Each point is reached from the start by the listed moves, each made once or not at all, plus a little noise. Is the number of moves made odd or even? Then give how often each move was made.
In the rows, zero is written as 128.

Moves:
(1): [148 124 142 130 145]
(2): [134 145 144 134 114]
(3): [126 105 146 176 139]
Start: [147  97  95 136 138]
Points:
[167  71 126 186 166] -> even (1, 0, 1)
[151  92 128 191 135] -> even (0, 1, 1)
[172 111 125 143 144] -> even (1, 1, 0)

Moves:
(1): [137 103 107 132]
(2): [127 144 107 135]
(3): [144 136 149 110]
(4): [149 149 149 172]
Start: [144 125 127 136]
Points:
[173 134 107 193] -> odd (1, 1, 0, 1)
[169 120 104 129] -> odd (1, 1, 1, 0)
[175 121 130 184] -> even (1, 0, 0, 1)
[190 132 149 163] -> odd (1, 0, 1, 1)

Moves:
(1): [164 135 129 135 138 137 100 145 127 122]
(2): [147 162 164 140 124 135 154 115 180 141]
(3): [147 137 154 133 150  98 131 154 139  80]
(4): [139 158 117 155 163 104 121 135 112 112]
(5): [146 124 146 114 146 148 142 112 117 140]
(6): [ 81 143 127 116 126 158 139 146 160 122]
(7): [168 105 127 155 137 153 168 145 172 130]
(8): [115 142 117 102 119 118 145 154 148 121]
Start: [158 122 135 121 116 131 113 134  98 139]
Points:
[165 154 129 124 166 170 185 186 164 126] -> odd (0, 0, 0, 1, 1, 1, 1, 1)
[212 178 179 145 169 134 151 113 121 141] -> odd (0, 1, 0, 1, 1, 0, 0, 0)
[195 180 159 116 113 139 129 164 172 138] -> odd (1, 1, 0, 0, 0, 0, 0, 1)
[201 173 204  97 151 115 169 163 175 107] -> even (0, 1, 1, 0, 1, 0, 0, 1)
[147 139 120  92 106 118 133 160 118 131] -> odd (0, 0, 0, 0, 0, 0, 0, 1)

Moves:
(1): [168 153 151 112 156 117 159 119 119 117]
(2): [126 145 130 118 122 115 115 131 141 141]
(3): [120 147 118 128 136 155 145 137 142 107]
(4): [140 141 129 147 118 131 131 133 127 125]
(5): [130 118 108 150 132 143 108 125 152 117]
(6): [143 124  93 105 115 141 124  94 123 141]
(7): [131 126 119 126 140 121 159 124 129 141]
(8): [144 135 141 124 153 135 139 153 117 149]
(9): [160 124 145 106 109 137 142 137 155 127]
Start: [123 146 115 137 137 153 144 127 128 134]
Points:
[121 151  70 152 156 193 174 130 170 117] -> odd (0, 0, 1, 0, 1, 0, 1, 0, 0)
[216 202 126  64 162 187 199 130 159 147] -> even (1, 1, 1, 0, 0, 1, 0, 1, 1)
[231 185 159 112 174 154 232 152 137 155] -> odd (1, 0, 0, 1, 0, 0, 1, 1, 1)

Moves:
(1): [149 151 120 165 115 169 148  91  97 119 126 124]
(2): [116 140 125 138 114  87 100 127 114 167 136 132]
(3): [142 116 141 124 134 124 121 101 116 139 133 142]
(4): [107 115 140 140 129 104 154 126 136 129 140 134]
(5): [149 124 115 130 124 125 136 121 148 135 161 105]
(6): [107 143 144 132 130 133 133 143 125 127 151 116]
(7): [151 169 137 106 121 101 145 141 149 126 117 121]
(8): [149 120 126 146 147 145 127 146 118 105 123 134]
(9): [133 115 144 133 117 128 121 112 131 155 133 151]
(10): [119 131 129 124 141 139 159 116 130 151 120 127]
(11): [119 102 112 115 124 132 155 145 119 131 144 124]
(12): [145 141 121 113 131 124 136 129 144 129 135 168]
Start: [130 137 121 132 152 131 118 136 136 135 123 134]
Points:
[137 142 164 101 142  82 187 140 158 172 181 196] -> odd (0, 0, 1, 1, 0, 1, 1, 0, 1, 0, 1, 1)
[139 170 128 188 174 205 174 121  96 127 126 123] -> even (1, 0, 0, 0, 0, 1, 0, 1, 0, 1, 0, 0)
[159 166 170 106 156  84 197 100 190 200 190 174] -> even (0, 0, 1, 1, 1, 1, 1, 0, 1, 1, 0, 1)
[110 171 135 204 159 139 172 120  87 165 153 135] -> even (1, 1, 0, 1, 0, 1, 0, 1, 0, 1, 0, 0)
[187 163 121 141 172 170 208 109  98 138 115 135] -> even (1, 0, 1, 0, 0, 0, 1, 1, 0, 1, 1, 0)
[132 151 123  93 154  92 229 156 174 162 138 169] -> odd (0, 0, 0, 1, 0, 0, 1, 0, 0, 1, 1, 1)
[180 163 139 112 136  77 165 126 206 169 171 176] -> odd (0, 0, 0, 1, 1, 0, 1, 0, 1, 0, 0, 1)
[126 117 150 165 166 138 181 134 159 173 183 133] -> even (0, 0, 0, 1, 1, 1, 0, 1, 1, 1, 0, 0)

Moves:
(1): [137 118 132 128 135 134 122 102 135 124 122 131 148 115 131 109]
(2): [104 136 121 141 147 134 134 121 121 130 118 135 126 134 121 113]
(3): [114 134 151 108 114 140 135 119 118 126 111 134 123 128 108 123]
(4): [120 126 127 153 131 133 123 147 109 126 119 110 143 126 128 140]
(5): [123 114 140 114 138 133 143 152 110 121 127 137 118 132 125 112]
(6): [124 136 123 123 145 138 115 110 133 121 153 139 137 120 119 139]
(7): [134 115 131 124 135 130 163 137 135 112 144 134 116 116 125 142]
(8): [169 157 137 135 116 124 150 147 116 144 115 153 151 125 107 113]
(9): [117 129 114 114 116 116 108 130 114  89 127 153 131 112 107 121]
(10): [139 117 149 136 138 127 131 126 152 145 117 118 119 110 118 132]
(11): [128 129 133 137 151  98 139 125 117 117 146 123 152 138 112 143]
(12): [127  99 126 151 138 125 129 122 123 134 140 146 115 118 119 123]
(13): [124  99 126 114 136 138 146 135 126 132 104 126 152 123 114 126]
(14): [149 121 109 126 126 134 127 130 139 114 128 134 132 150 124 134]
Start: [144 137 142 120 127 110 136 139 125 147 146 157 131 139 128 140]
Points:
[167 101 171 124 136 139 171 132 146 125 117 150 145 114  93 154] -> even (1, 0, 1, 1, 0, 0, 1, 0, 0, 1, 0, 0, 0, 1)
[101 120 176 136 194 122 163 127 107 146 118 144 186 119  50 163] -> odd (0, 1, 1, 1, 0, 1, 0, 0, 0, 1, 1, 0, 1, 0)
[164 109 127 181 179  99 188 169  75 149 121 187 204 155  58 137] -> odd (0, 1, 0, 1, 0, 0, 0, 1, 0, 0, 1, 1, 1, 1)
[200 121 134  94 125 113 177 168 107  82 141 231 157 119  77 106] -> even (1, 0, 0, 0, 1, 0, 1, 1, 1, 0, 0, 0, 0, 1)
[121  52 149 123 187 136 208 139 104 132 128 199 136 113  93  98] -> even (1, 1, 0, 0, 1, 0, 1, 0, 0, 0, 0, 1, 1, 0)
[160 108 108 162 189 103 149 126  79  98 134 225 239 117  31 120] -> even (1, 1, 0, 1, 0, 1, 0, 1, 1, 0, 1, 1, 1, 1)
[121 138 159 137 130 118 164 181  43 124 108 226 139 120  43  87] -> odd (0, 1, 1, 1, 1, 0, 0, 1, 1, 0, 0, 1, 0, 0)
[158 105 177 132 148  95 197 165  48  87 146 227 176  98  37 110] -> odd (1, 0, 1, 1, 1, 0, 1, 1, 1, 0, 1, 1, 0, 0)

Moves:
(1): [127 109 132 123 152 118 134 103 148 126 122 113 118 158 122 127 149 125
 133 130]
(2): [122 114 141 147 132 124 119 137 127 134 142 136 112 129 129 137 118 116
 140 134]
(3): [113 121 151 137 119 128 121 151 122 145 128 125 121 138 125 142 127 134
 108 153]
(4): [142 128 117 140 138 119 125 135 145 120 145 134 154 121 125 112 115 117
 119 138]
(5): [122 127 125 112 144 121 126 128 121 136 139 112 126 131 119 117 130 129
 128 128]
(6): [143 127 123 134 150 131 139 135 117 145 123 120 115 128 121 120 132 123
 110 125]
(7): [122 116 125 133 130 141 123 131 136 136 117 135 123 120 132 106 111 121
 135 123]
(8): [134 129 131 127 128 127 116 137 137 136 156 134 111 128 134 122 115 120
 121 124]
(9): [114 112 115 132 134 125  97 121 129 142 155 103 112 139 131 151 117 141
 122 122]
(10): [116 130 130 139 134 119 142 127 154 119 106 135 110 135 117 129 175 144
 132 110]
(11): [127 131 126 119 125 126 142 119 118 118 114 144 124 121 123 126  99 137
 133 121]
(12): [121 132 128 128 125 132 162 133 122 125 142 159 140 129 136 140 116 123
 129 137]
(13): [124 122 136 151 127 115 126 113 136 156 144 142 138 130 115 111 118 113
 128 131]
(14): [149 118 159 131 106 154 124 168 131 115 108 125 156 137 139 130 111 136
 148 107]
(15): [123 144 123 131 125 112 143 113 135 149 147 115 132 109 131 124 110 124
 134 142]
(16): [117 122 141 144 117 137 139 124 151 105 140 104 128 140 117 136 148 127
 136 117]
(17): [140 120 139 140 140 141 134 136 133 130 137 143 120 135 116 117 128 135
 135 141]
(18): [151 108 111 109 115 131 118 120 138 129  94 128 133  77 128 106 121 139
 132 112]
(19): [128 105 131 150 103 140 132 154 130 111 126 134 122 159 137 132 127 125
 141 138]
(20): [138 128 106 109 132 139 131 142 123 135 113 117 113 121  96 152 127 133
 124 144]
Start: [130 119 129 136 118 125 146 114 128 143 127 121 124 119 124  94 127 126
 125 112]
Points:
[111  55 190 188 128 142 149 152 161 198 178 129 108 158 134 116  61 131
 159 147] -> odd (1, 1, 1, 0, 0, 0, 1, 0, 1, 0, 0, 1, 0, 1, 1, 0, 1, 0, 0, 0)
[145  56  86 152 144  97 150  81 189 220 186 153  99  62  91  73   7  96
 138 137] -> even (1, 1, 0, 1, 0, 0, 1, 1, 1, 0, 1, 1, 1, 0, 1, 0, 0, 1, 0, 1)
[148  33 162 136  92 158 129 172 158 144  67  97 123 145 126  51 111 139
 156 108] -> odd (1, 0, 1, 0, 1, 0, 1, 0, 0, 0, 0, 0, 0, 1, 0, 0, 0, 1, 1, 0)

Moves:
(1): [141 131 126 121 125 124 111 114 136 160 133 135 121 120 108 136 116 120
 141 152 121 135 124 131]
(2): [121 132 121 118 112 127 128 128 136 150 132 133 138 125 117 135 125 116
 115 131 124 131 129 121]
(3): [132 126 127 141 128 132 145 149 129 132 135 151 129 107 133 122 143 125
 128 131 149 136 145 111]
(4): [142 130 139 144 120 112 133 137 121 131 143 130 139 129 136 118 155 118
 137 125 157 134 126 138]
(5): [117 125 141 121 122 128 128 133 137 114 114 144 119 147 129 131 124 132
 123 145 135 129 121 137]
(6): [136 132 122 124 119 129 131 117 119 139 123 139 123 134 130 137 125 120
 119 137 131 129 131 129]
(7): [130 112 135 121 130 142 128 129 118 115 128 120 122 139 112 130 122 124
 120 121 128 130 129 126]
(8): [128 134 126 146 120 117 142 114 143 135 118 124 142 133 115 114 110 158
 110 125 128 125 152 125]
(9): [117 121 117 136 114 134 112 127 129 143 119 137 130 131 144 123 127 132
 129 127 127 110 131 139]
(10): [120 130 126 134 127 132 125 115 123 129 128 124 119 128 125 121 129 127
 127 142 125 135 125 112]
(11): [128 147 110 139 129 140 112 143 103 132 112 118 124 146 140 138 132 146
 118 128 123 128 144 156]
(12): [142 145 144 134 131 140 142 135 126 146 141 145 106 129 126 107 120 128
 130 119 125 101 122 132]
(13): [131 134 141 109 123 124 113 116 131 122 141 129 123 131 123 124 126 124
 107 130 133 120 133 113]
(14): [137 129 128 101 127 139 117 125 120 131 141 128 137 121 125 123 123 124
 114 149 122 124 112 141]
(15): [135 133 126 108 117 145 133 134 130 136 141 127 129 147 140 134 123 125
 145 120 124 131 125 136]
(16): [114 110 125 121 122 130 140 140 106 120 152 136 121 129 120 139 119 123
 136 133 127 123 123 133]
(17): [134 123 114 106 145 108 151 110 133 135 131 135 131 130 107 107 148 124
 128 137 134 132 143 123]
(18): [132 126 116 130 108 128 130 137 142 114 133 124 130 133 116 123 137 143
 135 141 123 121 122 123]
(19): [132 115 120 123 150 129 118 142 114 111 136 141 153 148 124 126 137 132
 129 122 114 137 117 124]
(20): [121 141 131 144 139 139 132 123 126 132 112 116 142 120 133 133 109 127
 141 135 143 111 137  98]
(21): [130 120 130 130 129 127 132 127 130 131 126 110 115 134 138 136 131 140
 124 124 134 130 124 132]
(22): [131 139 119 133 129 129 119 131 134 122 121 137 118 124 119 119 120 143
 137 113 151 127 117 126]
(23): [122 114 159 112 127 140 125 115 129 123 142 121 146 128 116 146 129 159
 125 116 118 125 126 124]
(24): [127 138 121 142 121 135 122 127 147 130 132 135 125 127 136 140 126 121
 131 130 135 131 122 145]
Start: [125 147 129 104 129 112 107 133 131 133 131 122 158 123 112 129 138 133
 121 104 119 122 124 139]
Points:
[123 127  93  80  82 141  91 126 113 111 161 154 160 194  73 110 104 179
 107 106 122 103 122 116] -> odd (0, 0, 0, 0, 0, 1, 1, 1, 1, 1, 0, 0, 1, 0, 1, 1, 0, 1, 1, 0, 0, 1, 0, 0)
[162 133 112  40 107 101  97 114 135 156 197 141 182 174  40 104 176 106
 125 145 121 149 118 105] -> even (1, 1, 0, 1, 0, 0, 1, 0, 0, 1, 0, 0, 1, 0, 1, 0, 1, 1, 1, 0, 0, 0, 0, 0)
[153 182  87 107 120 145 128 142  84 190 169 170 195 183 124 106 128 148
 125 126 144  75 145 193] -> odd (0, 0, 0, 1, 0, 1, 0, 1, 1, 0, 1, 1, 0, 1, 1, 1, 1, 0, 1, 1, 0, 0, 0, 1)
[156 152 155  86 102 114  95 124 149 167 189 146 249 111  50 123 140 169
  94 152 144 114 139  80] -> odd (1, 1, 1, 1, 0, 0, 0, 1, 0, 0, 0, 0, 1, 1, 0, 0, 0, 1, 1, 1, 0, 0, 1, 0)
[114 175 144  93  85 184  87 145  95 139 152 180 135 140  98 125 110 195
  99 155 159  49 122 120] -> even (0, 0, 1, 0, 1, 1, 0, 0, 1, 1, 1, 1, 1, 1, 0, 1, 0, 1, 0, 1, 0, 1, 1, 0)
[144 136 117  57 123 128 113  83 136 153 122 117 137 151  55 126 123 133
 112 206 135 118 111 111] -> even (1, 0, 0, 0, 1, 1, 1, 0, 0, 1, 0, 0, 0, 1, 0, 0, 1, 1, 0, 1, 1, 0, 0, 0)

Moves:
(1): [129 126 135 140 120 120 114 123 127 124 127 146 123 130 114 142 117 154
 117 123 126 149 121 106 119]
(2): [136 124 117 141 138 124 111 148 127 126  98 132 110 119 141 122 150 153
 132 136 131 120 138 147 123]
(3): [136 134 123 138 126 134 145 131 137 112 128 142 120 126 139 126 123 125
 130 138 140 126 135 132 130]
(4): [117 139 116 117 139 131 139 131 136 140 131 124 124 137 128 142 134 114
 114 124 115 124 134 118 118]
(5): [131 113 120 129 132 115 146 130 118 133 167 141 121 103 105 160 122 116
 111 130 134 130 106 139 122]
(6): [132 119 104 138 122 125 127 129 129 122 125 121 142 126 121 117 163 139
 120 125 123 126 118 112 133]
(7): [130 114 140 125 132 119 114 129 120 102 135 124 135 154 128 109 125 117
 114 126 152 110 128 122 139]
(8): [ 98  88 129 116 114 128 118 116 111 134 133 116 134 126 124 155 115 134
 130 168 124  87 105 116 112]
(9): [113 140 131 123 119 124 124 142 110 116 121 109 130 115 141 122 131 126
 110 124 141 146 118 131 122]
(10): [140 133 148 121 116 135 131 127 137 105 140 125 118 136 107 110 129 123
 125 128 113 126 118 149 136]
(11): [126 130 121 128 146 131 126 138 146 121 133 135 119 139 141 131 119 138
 122 150 115 138 120 136 123]
(12): [120 134  95 105 137 127 106 152 118 152 113 131 119 128 125 154 110 107
 131 121 138 138 120 131 122]
(13): [128 115 132 116 139 104 137 138 125 119 124 157 117 114 137 113 130 116
  84 145 127 141 110 108 114]
(14): [129 122 127 144 117 132 130 142 126 108 129 120 126 145 146 131 121 116
 123 141 119 127 129 138 130]
(15): [123 124 122 152 108 132 138 141 119 137 132 132 126 130 123 124 122 139
 124 126 146 120 127 115 152]
(16): [127 147 109 125 136 136 122 125 117 140 141 127 130 125 131 147  97 107
 114 116 128 109 132 115 142]
(17): [121 124 140  93 127 120 143 126 120 113 140 126 134 131 141 134 105 110
 121 116 133 117 133 125 141]
(18): [110 128 121 139 148 138 105 147 141 128 148 131 125 133 121 116 130 131
 128  95 120  94  94 158 110]
(19): [129 133 134 142 138 128 128 155 129 109 138 101 138 119 121 106 121 122
 131 125 119 118 112 128 114]
(20): [123 137 102 125 102 128 103 137 111 125 125 122 151 142 104 126 118 135
 120 140 102 155 154 120 120]
(21): [167 131 120 120 115 126 134 130 101 141 124 137 111 124 122 125 120 129
 150 129 135 141 125 157 114]
(22): [126 150 144 124 124 115 113 133 145 141 121 118 141 121 131 117 128 140
 131 119 128 122 130 134 123]
(23): [104 139 121 159 121 126 144 115 142 134 136  81 119 104 137 146 104 131
 135 115 140 140 141  97 112]
(24): [142 144 109 119 120 130 114 134 126 121 158 134 120 146 122 111 138 104
 129 130 105 126 144 114 134]
Start: [138 125 133 144 134 117 142 132 133 131 131 138 143 116 136 120 115 147
 142 121 119 136 120 103 138]
Points:
[122 135  95 136 102  93 109 192 106  83 155 135 126 129 147  71 136 120
  34 163 126  55  94  51 151] -> odd (0, 1, 1, 1, 0, 1, 1, 1, 1, 1, 0, 0, 1, 0, 1, 1, 0, 0, 0, 0, 0, 1, 0, 1)
[ 91 128 124 144 111 131 140 143 114 132 169  65 108  97 120 140  81 140
 138 109 109  99  60 134  65] -> odd (0, 0, 0, 1, 0, 0, 0, 1, 1, 1, 0, 0, 0, 0, 0, 0, 0, 1, 0, 0, 1, 0, 1, 0)
[155 141  40 114 103 108  54 225  47 114 184 132 105 106  72 165  35 132
 102 175  67 154  69 129  77] -> odd (1, 1, 0, 0, 1, 0, 0, 1, 1, 1, 1, 1, 0, 0, 0, 1, 0, 0, 1, 1, 1, 0, 0, 1)
[121  87 125  61 146  97 117 202  90  68 163 162  97 137 156 107  43  95
  79 151 149  94  19 160  91] -> odd (0, 0, 1, 0, 0, 0, 1, 1, 1, 1, 1, 1, 1, 0, 0, 0, 1, 1, 0, 0, 1, 0, 0, 0)
[ 96 122  61 154  59  73 121 179 100 104 213 112 131 105 101 167  57 131
  25 155  66 106 115   7 120] -> even (1, 1, 0, 1, 1, 1, 0, 1, 0, 1, 0, 0, 1, 1, 1, 1, 1, 0, 0, 1, 0, 1, 1, 1)
[110 129  52 171 140 114  87 210 130  99 198 129 125 104 165 137 114 141
  86 155  91  50  53 139 104] -> even (0, 1, 1, 0, 1, 1, 0, 1, 1, 0, 1, 0, 0, 1, 0, 1, 0, 1, 0, 0, 0, 1, 0, 1)

Moves:
(1): [128  98 133 144 127 147 121 141 121 143 122 147 124 133 113 122 128 139
 137 117 133 129 122 120 123]
(2): [135 124 149 121 156 147 122 121 132 145 130 122 139 138 133 137 124 138
 138 128 124 132 150 131 127]
(3): [123 110 126 128 137 122 126 124 130 134 125 130 130 124 127 131 125 142
 127 125 130 135 125 134 132]
(4): [125 124 130 130 127 125 134 143 122 132 119 111 140 133 131 133 113 129
 143 154 116 108 122 123 163]
(5): [119 136 148 116 137 104 121 139 135 144 128 122 132 131 118 107 109 133
 142 147 128 118 125 121 136]
(6): [123 145 112 125 129 130 136 130 143 128 139 128 137 126 145 132 149 131
 132 132 126 139 129 131 114]
(7): [118 124 106 108 113 124 133 125 128 127 145 128 131 127 119 137 125 126
 143 139 132 144 139 132 152]
(8): [143 118 123 135 127 126 115 118 118 123 119 111 139 130 147 132 116 118
 146 130 136 128 117 124 133]
(9): [124 133 134 125 136 127 127 137 136 125 127 129 139 131 124 139 133 127
 132 126 129 138 132 130 131]
(10): [128 118 130 133 127 128 132 138 118 141 110 120 135 121 119 147 138 141
 137 130 120 135 137 136 122]
(11): [125 134 140 132 121 132 132 115 150 129 119 143 129 140 125 115 130 133
 129 119 128 126 128 127 129]
(12): [132 148 148 125 125 133 137 118 133 123 129 132 109 127 126 119 126 125
 132 126 127 121 108 138 119]
(13): [118 135 129 122 131 133 123 119 138 123 127 130 136 135 124 130 131 129
 129 118 139 118 123 131 123]
(14): [138 116 121 122 134 120 129 136 145 140 121 133 123 137 121 127 122 130
 127 107 127 131 132 134 142]
(15): [132 122 126 123 127 126 137 140 118 136 118 125 133 136 130 119 118 129
 126 133 132 134 127 133 137]
(16): [115 130 137 129 124 120 139 129 109 127 118 123 111 131 137 125 148 117
 125 130 125 126 133 119 128]
(17): [132 112 119 118 125 116 137 135 136 117 144 136 131 126 127 126 127 143
 131 123 136 127 134 123 132]
(18): [134 140 120 121 118 132 126 112 139 123 126 135 113 138 127 130 141 124
 122 148 140 124 129 120 131]
(19): [124 122 136 132 138 138 137 122 136 133 123 110 124 135 121 125 143  98
 132 144 120 128 135 135 114]
(20): [130 126 122 119 117 123 122 128 142 134 137 127 133 133 126 131 143 125
 125 124 125 136 118 125 142]
(21): [125 129 137 122 131 133 121 132 135 122 119 107 130 138 131 132 117 125
 133 138 112 138 123 118 131]
(22): [128 137 129 127 144 128 120 131 123 127 121 126 137 130 118 125 130 133
 142 131 123 132 132 129 119]
(23): [122 141 132 137 132 128 145 128 124 138 134 122 115 117 124 110 144 126
 135 129 132 136 138 124 134]
(24): [123 127 128 139 125 117 129 129 130 133 136 128 130 143 120 132 130 134
 131 126 131 136 130 129 132]
Start: [146 120 132 130 117 122 134 118 150 139 109 129 131 116 145 140 128 118
 141 150 119 124 116 121 131]
Points:
[114 122 170 104 117 132 128 113 210 198 113 114 148 186 100 118 128 142
 212 201 124 131 129  85 216] -> even (1, 1, 0, 1, 1, 0, 1, 0, 0, 0, 1, 0, 1, 0, 0, 0, 0, 1, 0, 1, 1, 0, 1, 1)
[148 137 163 108 146 177 146  96 230 184 107 113 106 166 128 126 189 102
 173 155 118 149 115 121 123] -> odd (1, 1, 0, 0, 0, 1, 0, 0, 0, 0, 0, 1, 1, 1, 0, 0, 0, 1, 1, 1, 1, 0, 1, 0)
[120  65 124 100 153 139 172 154 208 201  97  94 166 177 107 173 162 154
 219 192 123 180 170 130 195] -> odd (1, 1, 1, 1, 0, 1, 1, 0, 1, 1, 0, 0, 1, 1, 1, 0, 1, 1, 1, 0, 1, 0, 1, 1)
[162 153 195  94 148 107 115  93 202 169  76 125 125 172 138 116 141 113
 193 158 123 129 111 113 161] -> odd (0, 1, 0, 0, 1, 0, 0, 1, 1, 0, 1, 1, 0, 1, 0, 1, 0, 1, 0, 1, 0, 1, 0, 0)
[138 108 116 101 121  86 131 107 174 179  90 107 133 124 119 140 127 136
 197 170 151 139 130 127 184] -> odd (0, 0, 1, 0, 1, 0, 1, 1, 0, 1, 0, 0, 1, 1, 0, 0, 0, 1, 0, 0, 0, 0, 1, 0)
[125 105 136 118 124 110 132 133 166 196  88  94 159 161  83 136 163 109
 228 200 148 166 130 119 170] -> even (1, 0, 0, 0, 1, 0, 1, 1, 1, 1, 0, 0, 1, 0, 1, 0, 0, 1, 1, 1, 0, 1, 1, 1)
[145  88 193 119 163 118 111 126 187 212  43 104 138 168 114 130 157 150
 217 157 111 167 137  95 171] -> odd (1, 1, 1, 0, 1, 0, 0, 1, 1, 1, 1, 0, 0, 1, 0, 1, 0, 1, 0, 1, 1, 1, 1, 0)
[122 124 192  99 161 134 164 131 178 178  94  91 141 164 136  93 147 111
 249 195 114 172 139 109 141] -> even (1, 1, 0, 0, 1, 1, 1, 1, 1, 0, 1, 1, 0, 0, 1, 1, 1, 0, 1, 0, 1, 1, 1, 0)
[ 98  90 140 114 104  83 174 166 133 180 119 120 134 147 110 105 120 143
 203 185 143 119 129  96 210] -> even (1, 0, 0, 1, 1, 0, 1, 0, 0, 0, 0, 0, 1, 0, 1, 1, 1, 0, 0, 0, 0, 0, 1, 1)
[115  97 129  86 115  65 147 144 144 161  90  99 135 154 111 144 127 158
 190 212 121 164 142 105 174] -> odd (0, 0, 1, 0, 1, 0, 1, 0, 0, 1, 0, 0, 0, 0, 1, 1, 1, 1, 0, 0, 1, 1, 0, 1)
